Each row is a point. The points of each table are mixes of a few directions, plus a little noise. How many directions does each table use, and how many do they share? Where both have some left over, give the other angles between the two spaces (their principal angles), to ten degrees, smallest first.

First (4 x 2)
[[-67 -21]
 [ 72  23]
 [  5   2]
 [-13  -4]]
Second (6 x 2)
[[ 64  20]
 [  4   2]
 [-42 -13]
 [-56 -18]
 [ 68  21]
 [-35 -11]]
Directions: first 1, second 1, shared 1

First (6 x 4)
[[-27   8  -2  20]
 [ 95  17 -17  -2]
 [-12  10  -4  18]
 [-17 -28  -3 -17]
 [-35  13  27  -2]
 [ -6 -21  -2 -16]]
Second (7 x 4)
[[  8 -18  17   3]
 [ -7  18 -18  -3]
 [ 32 -76  72  11]
 [ -8  17 -17  -2]
 [-14  34 -32  -4]
 [  2  -3   2   1]
 [-11  28 -26  -4]]
Directions: first 3, second 1, shared 0; angles 60

First (9 x 6)
[[ 22  49  32  34  -4   6]
 [ 22 -23   8 -37  68  17]
 [ 29  72  51  55 -23   8]
 [-18   4   0  19 -60  -9]
 [-44  19 -64  38 -53 -40]
 [ -4 -31 -28 -33  44  -1]
 [-32 -18  -2   9 -88 -11]
 [ -1 -52 -22 -53  56   7]
 [ 27 -19  24 -34  61  23]]
Second (9 x 6)
[[ -8   9   2  15 -31  -4]
 [-13  29 -47  25  13 -24]
 [ 16  45 -10  27  40  -6]
 [ -7 -28 -51 -33  70  -7]
 [ 13  57  -7  40  21 -11]
 [-45 -62 -27 -27 -67 -12]
 [ 15 -14  83  -5 -68  30]
 [ -3 -14  47   2 -73  13]
 [ 31 -23   8 -44  95  22]]
Directions: first 3, second 3, shared 3

First (9 x 9)
[[ 38 -32 -14  20  15 -11  56   0 -21]
 [-39  34  14 -21 -16  11 -58   0  22]
 [ 51 -44 -19  27  20 -14  76   1 -29]
 [-57  49  21 -30 -23  16 -85  -1  32]
 [ 32 -27 -12  17  13  -9  47   0 -18]
 [ 19 -16  -7  10   8  -5  28   0 -11]
 [-60  52  22 -32 -24  17 -89  -1  34]
 [ 28 -24 -10  15  11  -8  42   0 -16]
 [-11  10   4  -6  -5   3 -17   0   6]]
Second (9 x 9)
[[ 32  25   9  28   2  53 -23  11 -42]
 [ 46  30  41 -12  32  33   8   5 -74]
 [-17 -20 -29  -7 -25  -6  -7   1  47]
 [ 56  26   0  20 -12  95 -37  21 -46]
 [ 16   3  20 -33  18  -7  19  -2 -22]
 [-27 -27 -21 -26 -16 -35  11  -7  52]
 [-35  -8   9   3  16 -60  23 -14  14]
 [-58 -24 -32  32 -20 -51  -4 -10  65]
 [-12  -4   2  -4   5 -22   9  -5   7]]
Directions: first 1, second 3, shared 0; angles 70

First (11 x 11)
[[ 35  55  31   1  42 -81   9  17  25 -48  61]
 [-11 -12  -5  -3 -10  18   1  -9  -6  14 -14]
 [-34  24  38 -43  10 -33  41 -75  -2  36  22]
 [ 34 -39 -51  51 -19  55 -51  86  -2 -33 -38]
 [-39  23  40 -47   8 -31  45 -84  -4  42  20]
 [ 21  25  12   5  20 -38   0  16  13 -28  29]
 [ 10 -13 -17  16  -7  19 -16  27  -1 -10 -13]
 [-14 -17  -8  -3 -13  25   0 -10  -8  18 -19]
 [-27   6  19 -27  -1  -7  25 -50  -5  31   4]
 [-14 -45 -33  12 -31  65 -18  11 -17  22 -48]
 [ 38  -7 -26  38   2   9 -34  70   8 -43  -4]]
Second (11 x 11)
[[  5  30  45 -28  -5 -37  16 -11 -13 -13  43]
 [  3  12  20 -14  -2 -16   6  -4  -5  -6  19]
 [  3  17  27 -17  -3 -23   9  -6  -9  -7  25]
 [-11 -62 -95  62  10  81 -33  24  27  26 -92]
 [  3  18  26 -17  -2 -23  10  -7  -8  -6  25]
 [ 11  55  82 -55  -9 -72  29 -20 -24 -22  81]
 [ -7 -35 -53  34   6  46 -19  12  16  14 -51]
 [ -3 -15 -23  15   2  20  -9   5   7   6 -22]
 [  5  30  46 -30  -5 -39  17 -10 -13 -13  45]
 [ -9 -49 -74  48   8  64 -26  17  22  21 -72]
 [  0   0  -1   1   0   1   0   0   1   0  -2]]
Directions: first 2, second 1, shared 0; angles 30

First (9 x 14)
[[  6 -24  15  -9  11  24 -23  39 -17  -8 -35   6 -27 -13]
 [ -6  43 -37  32  55 -34 -35 -26   5 -10 -25 -11   9  13]
 [-35 -37  66 -44 -60 -28  31  58 -16   4  -2  36 -23   0]
 [-18 -26  78 -29 -61 -47  60  61 -30   7  21  31   0  -9]
 [ 50  80 -95  81  95   0 -27 -94  19  -5  19 -56  57   4]
 [-24  17 -20  -5 -19 -18   9 -42  29   8  23   1  11  23]
 [-15 -31   7 -30 -22  33 -16  13   9   1 -17  12 -30   3]
 [ 20 -53  49 -28 -37  44  23  55 -25   3   4  11 -19 -27]
 [ 22  32 -62  31  38  26 -21 -65  27   1  14 -30  22   8]]
Second (9 x 14)
[[  6  45  17  42  55 -83   0  32 -41 -15 -24  -2  24  -9]
 [-66 -19  -1 -56 -83  -5  17 -38  53  18  28  28 -18  40]
 [ 78  18  23  55  53  -6  29  39 -61  -9  13 -29  42 -48]
 [ 20  42 -12  37  19 -41  31 -28  -5   3  36 -18  46  -1]
 [ 44  -4  19  28  56  10 -19  56 -50 -17 -39 -10  -5 -36]
 [-39  -2 -35 -22  -4  17 -44 -32  40  -1 -25   7 -29  28]
 [ 32  16  -8  33  50   1 -14  11 -24 -10 -17 -16  12 -18]
 [-55 -45   8 -65 -74  31  -5  -9  42  12   0  30 -41  27]
 [-18 -49 -10 -54 -70  77   4 -31  46  17  26   9 -28  14]]
Directions: first 4, second 4, shared 4
